Each row is a point. To make a cloud, some directions were put in groups of two or more. Within a group, all points are equally far from the middle, so they leave a hole (a ring in 2 directions, a hollow ball in 3). The other directions are filled evenly. Then the cloud was stretched, turned, moved and blurred a little. How many holes are there, and how many directions does each take, smallest first?

Cloud:
|  23 |  32 |
| -63 | -24 |
|  -7 | -72 |
|  16 | -72 |
|  46 |   0 |
| -50 | -45 |
| -66 | -11 |
|   2 | -73 |
|  37 | -60 |
| -47 |  42 |
|  48 | -36 |
| -62 |  26 |
|  38 |  14 |
|  24 |  30 |
| -27 |  49 |
Holes: 1 (2)

Cloud:
| -10 | -63 |
|   9 |  47 |
| -66 |   3 |
| -37 | -57 |
| -16 | -65 |
|  12 | -60 |
| -36 |  41 |
|  29 | -50 |
| -21 | -64 |
| -47 | -50 |
|  26 | -53 |
| -22 | -62 |
|  39 |  24 |
Holes: 1 (2)

Cloud, 22 rows:
| -24 |  -1 | -69 |
| -44 | -16 |  42 |
|  31 |  49 | -24 |
|  50 | -37 |  39 |
|  -7 |  33 | -55 |
|  24 | -29 | -82 |
| -78 |   7 | -19 |
|  43 | -61 |   8 |
|  -7 |  78 | -52 |
|  68 |  46 | -59 |
| -25 | -19 |   7 |
| -45 |  13 |  19 |
|  18 | -35 |  -7 |
| -30 | -32 |  64 |
|  33 |  56 | -63 |
|  -2 | -66 |  30 |
|  50 |   2 | -14 |
| -41 |  79 | -23 |
|  21 | -54 |  27 |
| -40 | -23 | -42 |
| -39 |  52 | -30 |
|  70 |  24 | -88 |
Holes: 0

Cloud (30 x 4):
|  -1 |  67 |  54 |  44 |
| -43 |  55 | -40 |  -6 |
| -40 |  77 |  66 |  17 |
|   9 |  47 |  39 |  58 |
| -46 | -51 | -23 |  -3 |
| -66 | -52 |  22 | -48 |
|  16 |  26 | -57 | -21 |
|  48 |  -8 | -38 | -12 |
|  41 |  56 |  -3 |  25 |
|  43 |  28 | -40 |  -1 |
| -45 |  35 |  80 |  32 |
| -51 | -36 |  24 | -66 |
| -91 |  47 |  27 |  -6 |
| -39 |   5 |  84 |  31 |
|  -2 | -12 | -11 |  48 |
| -89 |  46 |  37 |  -4 |
| -62 | -28 |  75 |  -9 |
| -61 |  63 | -25 | -21 |
|  26 | -63 |   4 |  23 |
|  51 |  33 | -18 |   7 |
| -40 | -65 | -23 | -36 |
| -38 |  82 |  59 |   2 |
|  15 |  71 |  47 |  11 |
|  23 | -51 |  42 |  33 |
|   5 |  65 |  50 |  45 |
| -26 |  -2 |  51 | -53 |
|  -4 |  16 | -58 | -40 |
| -54 | -46 | -20 |  -3 |
| -60 | -60 |  -6 | -41 |
|  14 |  65 |  36 |  47 |
Holes: 2 (2, 2)

Cloud:
| -83 |  28 | -36 |  22 |
|  33 | -51 | -36 | -40 |
| -46 | -17 | -12 | -69 |
| -55 |  80 |  12 | -34 |
| -77 |   5 | -51 |  33 |
|  56 | -54 | -31 |   7 |
|  79 |  22 |  10 | -48 |
|  80 | -18 | -15 |   9 |
| -23 | -18 |  47 |   3 |
| -74 |  -7 | -53 |  34 |
|  -1 | -57 | -14 |  52 |
|   7 |  17 |  27 |  45 |
| -48 | -42 |  20 |  19 |
| -76 |  64 |  -6 |  -6 |
|  -7 |  30 |  46 |  22 |
| -79 |  -6 |  -7 | -49 |
|  45 |  66 |  21 | -66 |
|  12 |  29 |  16 |  48 |
| -72 | -38 | -34 |  35 |
|  81 | -17 |  -5 | -29 |
|  44 |  73 |  -3 | -66 |
| -62 | -39 |  16 |   3 |
|   9 |  37 | -76 |   1 |
|  -2 |  24 |  60 | -21 |
| -29 |  84 |  11 | -62 |
| -98 |  11 | -18 | -11 |
| -45 | -45 |  16 |  27 |
Holes: 2 (2, 2)

Cloud, 46 rows:
|  -26 |  -58 |  -42 |  -19 |   -4 |   47 |
|   36 |   43 |   26 |  101 |   28 |   14 |
|  -36 |  -30 |   -4 |   -1 |   46 |    4 |
|   70 |   -8 |   -5 |    8 |   40 |   46 |
|   -2 |   15 |  -58 |  -90 |    8 |  -37 |
|    4 |  -10 |  -76 |   27 |   55 |    7 |
|    8 |  -36 |  -54 |   29 |   10 | -100 |
|  -94 |    3 |  -38 |  -34 |  -24 |  -73 |
|  -14 |   60 |  -18 |   34 |   18 |   32 |
|   20 |   39 |  -60 |   50 |  -22 |  -34 |
|  -55 |   37 |   -7 |  -15 |   37 |  -35 |
|   -6 |   47 |  -26 |  -52 |   40 |   -9 |
|  -38 |   16 |  -50 |    9 |   30 |  -69 |
|  -77 |  -65 |    9 |   39 |  -18 |   10 |
|  -12 |   -6 |   -7 |   12 |   14 |   31 |
|   51 |    0 |   70 |   20 |   34 |  -45 |
|   70 |    0 |   47 |   -6 |   -3 |   79 |
|  -12 |  -45 |   10 |  -10 |   23 |    8 |
|  -57 |  -15 |  -33 |   37 |  -18 |  -26 |
|  -20 |   12 |  -38 |  -26 |  -32 |  -30 |
|  -48 |   43 |  -79 |  -80 |  -11 |  -68 |
|  -41 |   20 |  -26 |   80 |  -15 |  -47 |
|   43 |  -56 |  -27 |  -65 |  -22 |  -49 |
|  -35 |   11 |   15 |  -48 |  -58 |  -30 |
|   56 |   28 |   38 |    2 |    0 |  -66 |
| -116 |  -16 |  -36 |   69 |  -19 |  -38 |
|  -22 |   24 |  -83 |   24 |   -2 |  -29 |
| -107 |  -28 |  -16 |   -3 |  -25 |  -57 |
|  -32 |   13 |   -1 |  -68 |    8 |   60 |
|   52 |  -46 |  -34 |   -5 |  -16 |  -31 |
|  -14 |   52 |   31 |  -30 |  -14 |   25 |
|  -34 |   26 |   39 |    3 |  -51 |   18 |
|  -73 |  -78 |    2 |  -23 |   27 |  -27 |
| -100 |   11 |   -5 |    0 |   27 |   24 |
|    3 |  -30 |    3 |  -44 |   -5 |   58 |
|   58 |  -26 |   23 |  -15 |  -36 |    7 |
|   19 |   34 |   17 |   -7 |    0 |  -21 |
| -111 |    3 |   -2 |  -11 |  -16 | -121 |
|  -70 |    6 |   37 |   53 |  -49 |   22 |
|   -9 |   31 |  -72 |  -57 |   18 |  -44 |
|   67 |  -18 |  -29 |  -75 |   32 |  -10 |
|   29 |  -40 |  -40 |  -71 |   13 |  -23 |
|  -58 |  -20 |   69 |   13 |  -11 |  -37 |
|  -50 |   33 |  -32 |   16 |   33 |   46 |
|   56 |   -5 |  -31 |    3 |   39 |   47 |
|   -7 |  -60 |   13 |   65 |   15 |   18 |
Holes: 0
